Every row gives one point. Each copy is the shape, with its points in the same order, stretched, turned, moved and blurred by noise. Some copies are also mirrored. Which?

Shape, 9 rows:
[[ 0.13 -0.08  0.12]
 [-0.62  0.22 -0.12]
 [-0.11  0.27  0.07]
 [ 0.27  0.43  0.24]
 [-0.08 -0.26 -0.28]
 [ 0.07 -0.14 -0.85]
 [-0.24  0.07 -0.40]
 [ 0.24 -0.13 -0.11]
 [-0.14 -0.12 -0.28]]
Copy 1, 9 rows:
[[ 0.03 -0.31 -0.17]
 [-0.56  0.52 -0.26]
 [ 0.01  0.16 -0.09]
 [ 0.32  0.07 -0.15]
 [-0.25 -0.28 -0.03]
 [-0.28 -0.27  0.68]
 [-0.30  0.13  0.18]
 [-0.04 -0.43  0.12]
 [-0.29 -0.15  0.01]]
Copy 1 is: mirrored
Copy 2 (9 x 3):
[[-0.04  0.01  0.30]
 [ 0.00 -0.15 -0.43]
 [-0.20  0.06 -0.04]
 [-0.41  0.31  0.20]
 [ 0.01 -0.31  0.21]
 [-0.37 -0.68  0.27]
 [-0.19 -0.34 -0.06]
 [-0.13 -0.12  0.41]
 [-0.05 -0.29  0.11]]
Copy 2 is: mirrored
Copy 3 (9 x 3):
[[ 0.21  0.05  0.00]
 [-0.40 -0.28 -0.13]
 [ 0.03 -0.17  0.14]
 [ 0.21 -0.10  0.50]
 [ 0.26 -0.14 -0.50]
 [ 0.40 -0.57 -0.78]
 [ 0.05 -0.35 -0.39]
 [ 0.42 -0.03 -0.17]
 [ 0.09 -0.15 -0.38]]
Copy 3 is: mirrored

Shape:
[[ 0.24  0.09 -0.29  0.22]
 [-0.14  0.21 -0.17  0.19]
 [ 0.06 -0.14  0.31 -0.18]
 [-0.07 -0.14 -0.11 -0.24]
 [ 0.11  0.10 -0.26 -0.13]
 [ 0.24  0.46 -0.03  0.20]
 [ 0.42 -0.11  0.42 -0.09]
 [-0.39 -0.53  0.53  0.01]]
Copy 1:
[[-0.52 -0.03 -0.22  0.08]
 [-0.40  0.00  0.13 -0.07]
 [ 0.31 -0.29 -0.08  0.22]
 [ 0.01 -0.46  0.04  0.00]
 [-0.23 -0.25 -0.15 -0.10]
 [-0.35  0.28 -0.28 -0.11]
 [ 0.29 -0.13 -0.44  0.29]
 [ 0.53 -0.40  0.38  0.51]]
Copy 1 is: only turned
Copy 2 (8 x 4):
[[ 0.07  0.01 -0.44  0.02]
 [-0.34 -0.09 -0.24 -0.22]
 [ 0.02  0.21  0.31  0.31]
 [ 0.09  0.01  0.14 -0.10]
 [ 0.09  0.16 -0.25 -0.12]
 [-0.27  0.35 -0.52  0.01]
 [ 0.15  0.44  0.16  0.60]
 [-0.26 -0.33  0.86  0.39]]
Copy 2 is: only turned
Copy 3 (8 x 4):
[[-0.16 -0.51 -0.14 -0.05]
 [-0.21 -0.21 -0.23 -0.03]
 [ 0.05 -0.16  0.31 -0.17]
 [ 0.32 -0.18 -0.07 -0.03]
 [ 0.08 -0.35 -0.20 -0.19]
 [-0.53 -0.38  0.04 -0.30]
 [-0.16 -0.37  0.57 -0.24]
 [ 0.29  0.15  0.38  0.25]]
Copy 3 is: mirrored
Copy 4:
[[ 0.15  0.30 -0.16  0.42]
 [-0.02  0.33 -0.16  0.04]
 [ 0.23 -0.40  0.31 -0.15]
 [-0.12 -0.36 -0.12  0.05]
 [-0.22  0.01 -0.06  0.25]
 [ 0.02  0.56  0.28  0.16]
 [ 0.45 -0.38  0.57  0.01]
 [ 0.66 -0.76 -0.02 -0.50]]
Copy 4 is: mirrored

Shape:
[[-0.10 -0.24 -0.28 -0.41  0.20  0.39]
 [-0.62 -0.09 -0.22 -0.04  0.75  0.21]
 [ 0.00 -0.58 -0.12 -0.19  0.12  0.45]
 [ 0.15  0.18  0.25  0.09  0.04 -0.32]
 [ 0.18  0.29  0.21 -0.12 -0.30 -0.27]
 [ 0.01  0.23 -0.38  0.04 -0.02 -0.21]
 [ 0.15  0.27 -0.12  0.09  0.30 -0.15]
 [-0.18  0.05  0.17  0.30 -0.14  0.17]
 [ 0.15  0.15  0.21 -0.12  0.21  0.34]]
Copy 1:
[[-0.61  0.01 -0.20  0.15 -0.37  0.43]
 [-0.95 -0.40  0.00  0.07 -0.03  0.03]
 [-0.38  0.00 -0.35  0.03 -0.16  0.71]
 [ 0.10  0.08 -0.01 -0.27  0.11 -0.23]
 [ 0.34  0.34  0.10 -0.11 -0.03 -0.26]
 [-0.07  0.05 -0.25  0.19 -0.23 -0.32]
 [-0.34  0.05 -0.25 -0.07 -0.05 -0.42]
 [ 0.02  0.19 -0.04  0.35  0.37  0.06]
 [-0.39  0.40 -0.17 -0.02  0.06  0.03]]
Copy 1 is: only turned
Copy 2 (9 x 6):
[[-0.34 -0.41  0.37 -0.20  0.43 -0.09]
 [ 0.30  0.10  0.11 -0.52  0.98  0.08]
 [-0.19 -0.49  0.31 -0.09  0.55 -0.57]
 [ 0.17  0.45 -0.08  0.16  0.03 -0.02]
 [-0.22  0.36  0.10  0.46 -0.14  0.06]
 [-0.26  0.25 -0.41 -0.19  0.12  0.06]
 [ 0.09  0.23 -0.13 -0.37  0.12  0.19]
 [ 0.00  0.23 -0.24  0.32  0.37 -0.08]
 [ 0.05 -0.20  0.23  0.03  0.25  0.25]]
Copy 2 is: only turned
Copy 3:
[[-0.65 -0.08 -0.51 -0.28  0.10 -0.32]
 [-0.60 -0.05 -0.65  0.36  0.24  0.47]
 [-0.38 -0.45 -0.58 -0.45  0.14 -0.23]
 [ 0.22  0.03  0.32 -0.10  0.16 -0.07]
 [ 0.28  0.09  0.42 -0.08 -0.03 -0.49]
 [ 0.05  0.57 -0.05 -0.01  0.13 -0.20]
 [-0.09  0.39  0.12 -0.12  0.20  0.16]
 [ 0.35 -0.27 -0.21  0.07 -0.27 -0.06]
 [-0.32 -0.17  0.08 -0.32 -0.16  0.00]]
Copy 3 is: only turned
Copy 4, 9 rows:
[[ 0.04  0.01 -0.46  0.12 -0.52  0.51]
 [-0.13 -0.74 -0.60 -0.08 -0.09  0.44]
 [-0.02  0.04 -0.35  0.53 -0.46  0.45]
 [ 0.16  0.04  0.16 -0.04  0.40 -0.25]
 [ 0.07  0.34  0.33 -0.19  0.22 -0.24]
 [-0.06  0.13 -0.44 -0.20  0.17 -0.20]
 [ 0.29 -0.03 -0.28 -0.13  0.39 -0.04]
 [-0.37  0.11  0.12  0.10  0.27  0.11]
 [ 0.24  0.09  0.06  0.02  0.17  0.54]]
Copy 4 is: only turned

Shape:
[[-0.18  0.15 -0.13 -0.01 -0.06  0.42  0.34  0.05]
 [ 0.15  0.01  0.09  0.04  0.54  0.37 -0.26  0.47]
 [-0.04  0.25  0.28 -0.10 -0.29 -0.53  0.00  0.21]
 [-0.23 -0.02  0.20 -0.31 -0.49 -0.11 -0.12  0.11]
 [-0.16 -0.11  0.03  0.25 -0.25  0.15 -0.09 -0.04]
 [-0.07 -0.17  0.53 -0.25 -0.29 -0.31  0.41  0.38]
 [-0.16 -0.31 -0.14  0.04 -0.05  0.18  0.21  0.33]
 [-0.62 -0.16  0.40  0.04  0.22 -0.13 -0.09  0.30]
 [ 0.31 -0.11 -0.14 -0.11  0.55  0.16 -0.08 -0.05]
 [-0.23  0.01  0.40 -0.45 -0.22 -0.39 -0.11  0.28]
 [ 0.43 -0.06  0.26 -0.01  0.69  0.40 -0.25  0.20]
 [ 0.02  0.01 -0.25 -0.04 -0.25  0.02  0.13  0.24]]
Copy 1, 12 rows:
[[-0.01 -0.09 -0.53 -0.44  0.21  0.20  0.08 -0.09]
 [ 0.36 -0.13 -0.08 -0.15 -0.26 -0.25 -0.35  0.64]
 [ 0.25  0.64  0.26  0.36  0.36  0.01  0.24 -0.02]
 [-0.31  0.46 -0.20  0.25  0.14  0.00  0.35  0.15]
 [-0.34 -0.07 -0.16  0.29  0.12  0.37  0.12  0.18]
 [ 0.35  0.19  0.14  0.05  0.37 -0.22  0.86  0.10]
 [ 0.09 -0.35 -0.40  0.13  0.09 -0.03  0.28 -0.01]
 [-0.06  0.16 -0.14  0.33  0.59 -0.48  0.19  0.50]
 [ 0.05 -0.34  0.20 -0.21 -0.32 -0.34 -0.42  0.01]
 [ 0.01  0.62  0.05  0.27  0.27 -0.45  0.37  0.20]
 [ 0.25 -0.29  0.33 -0.37 -0.45 -0.31 -0.35  0.68]
 [ 0.15  0.00 -0.31  0.12  0.01  0.20  0.12 -0.23]]
Copy 1 is: only turned
Copy 2:
[[-0.19  0.34 -0.02 -0.15  0.02  0.12  0.50  0.04]
 [-0.09 -0.29 -0.21 -0.33  0.80  0.55  0.30  0.11]
 [ 0.06 -0.33  0.26  0.33  0.25 -0.07 -0.05  0.18]
 [-0.22  0.19  0.25 -0.02  0.15  0.16 -0.27  0.29]
 [ 0.07  0.32  0.04 -0.05  0.04  0.47  0.03  0.10]
 [-0.40 -0.26  0.77  0.12  0.25 -0.08  0.02 -0.12]
 [-0.36  0.04  0.07  0.01  0.01  0.38  0.33  0.02]
 [-0.48 -0.05 -0.17  0.22  0.65  0.19  0.03 -0.14]
 [ 0.06 -0.42 -0.29 -0.49  0.38  0.13 -0.07 -0.08]
 [-0.38 -0.20  0.26  0.03  0.40  0.00 -0.34  0.21]
 [ 0.07 -0.44 -0.19 -0.62  0.87  0.26  0.10 -0.16]
 [-0.12  0.04  0.11  0.02 -0.07  0.32  0.23  0.25]]
Copy 2 is: only turned
Copy 3, 12 rows:
[[ 0.22 -0.59 -0.30 -0.19  0.01  0.07  0.16  0.12]
 [-0.22  0.23 -0.19  0.14  0.30  0.19  0.22  0.63]
 [-0.50 -0.11  0.34 -0.07  0.13 -0.47  0.49 -0.05]
 [-0.26 -0.49  0.30  0.11 -0.07 -0.44 -0.16  0.08]
 [ 0.02 -0.35  0.23  0.15  0.07  0.26 -0.05  0.05]
 [-0.03 -0.38  0.35 -0.03  0.63 -0.87  0.35  0.16]
 [ 0.16 -0.43 -0.16  0.32  0.30 -0.03  0.17  0.10]
 [-0.55 -0.08 -0.07  0.15  0.74  0.01 -0.09  0.12]
 [ 0.22  0.44 -0.31  0.11  0.04  0.02  0.08  0.20]
 [-0.52 -0.21  0.21  0.06  0.26 -0.72  0.04  0.12]
 [ 0.03  0.50 -0.02 -0.01  0.31  0.00  0.09  0.71]
 [ 0.07 -0.41 -0.04  0.17 -0.11 -0.20  0.30  0.02]]
Copy 3 is: only turned

Shape:
[[-0.36 -0.27  0.17  0.22  0.09 -0.34  0.05 -0.25 -0.46]
 [ 0.22 -0.27 -0.15 -0.52  0.12 -0.21  0.31 -0.33 -0.11]
 [ 0.06  0.42 -0.25 -0.38  0.34  0.27 -0.13  0.28 -0.18]
 [-0.28 -0.07 -0.41 -0.18  0.12 -0.16  0.32  0.01  0.15]
 [-0.21 -0.06 -0.31  0.17  0.72  0.47  0.07 -0.14 -0.03]
 [-0.16  0.42  0.14  0.01  0.25 -0.16 -0.10 -0.21  0.11]
 [ 0.12  0.34 -0.61 -0.13  0.06  0.38  0.23 -0.22 -0.27]
 [ 0.22  0.13 -0.02  0.05  0.13  0.29 -0.16  0.57  0.41]
 [-0.04  0.38 -0.70 -0.26  0.30  0.34  0.41  0.44 -0.13]
 [ 0.06 -0.05 -0.37  0.06 -0.03 -0.13 -0.30  0.05  0.17]
 [ 0.43 -0.18 -0.11  0.33  0.35  0.05 -0.32 -0.11  0.04]
 [-0.12  0.21  0.24 -0.26 -0.04 -0.11 -0.59 -0.16 -0.11]
 [-0.04  0.18  0.39 -0.40 -0.22  0.03 -0.34 -0.25 -0.04]]
Copy 1:
[[-0.42 -0.07  0.31 -0.32  0.52 -0.12 -0.54  0.29 -0.30]
 [-0.38 -0.35 -0.08  0.29  0.29  0.16  0.41  0.33  0.02]
 [ 0.33 -0.49 -0.06  0.04 -0.37 -0.07  0.34  0.07 -0.14]
 [-0.19 -0.03  0.07 -0.29  0.03 -0.10  0.46 -0.24  0.00]
 [-0.13 -0.72  0.51 -0.35  0.57 -0.26  0.31 -0.18  0.04]
 [ 0.35 -0.11 -0.18 -0.46  0.16 -0.06 -0.21  0.05 -0.09]
 [-0.07 -0.57 -0.10  0.19  0.09 -0.28  0.29 -0.24 -0.20]
 [ 0.58  0.03  0.09  0.04 -0.40 -0.18  0.44 -0.19  0.34]
 [ 0.07 -0.42  0.03  0.11 -0.31 -0.41  0.80 -0.18 -0.16]
 [ 0.05 -0.05 -0.03 -0.23 -0.22 -0.04  0.04 -0.33  0.39]
 [-0.04 -0.44  0.20 -0.09  0.25 -0.20 -0.12  0.04  0.50]
 [ 0.34 -0.08 -0.14 -0.21 -0.16  0.32 -0.46  0.12 -0.11]
 [ 0.38 -0.03 -0.20  0.08 -0.07  0.41 -0.27  0.16 -0.22]]
Copy 1 is: mirrored
Copy 2 (13 x 9):
[[ 0.04 -0.22  0.60  0.21  0.34 -0.06  0.47 -0.21 -0.21]
 [ 0.03 -0.63 -0.13 -0.25  0.15 -0.09 -0.31 -0.47  0.02]
 [ 0.28  0.19 -0.41 -0.50 -0.05  0.29 -0.06  0.64 -0.13]
 [-0.20 -0.37  0.14 -0.34  0.24 -0.13  0.10  0.07  0.24]
 [ 0.21 -0.36 -0.10 -0.01  0.12  0.38  0.39  0.47  0.42]
 [ 0.16  0.25  0.14  0.07  0.46  0.30 -0.05  0.29 -0.08]
 [-0.08 -0.46 -0.61  0.02  0.04  0.25 -0.12  0.48 -0.18]
 [ 0.00  0.64 -0.58 -0.26 -0.32  0.09 -0.06  0.38  0.25]
 [-0.16 -0.12 -0.68 -0.78  0.06  0.19  0.23  0.69  0.13]
 [ 0.05 -0.05 -0.10  0.17 -0.09 -0.31 -0.12  0.20  0.06]
 [ 0.37  0.00 -0.54  0.40  0.01 -0.21  0.03  0.01  0.16]
 [ 0.41  0.33  0.44  0.22 -0.07  0.15 -0.32  0.21 -0.43]
 [ 0.18  0.35  0.33  0.19 -0.16  0.37 -0.51  0.03 -0.44]]
Copy 2 is: only turned
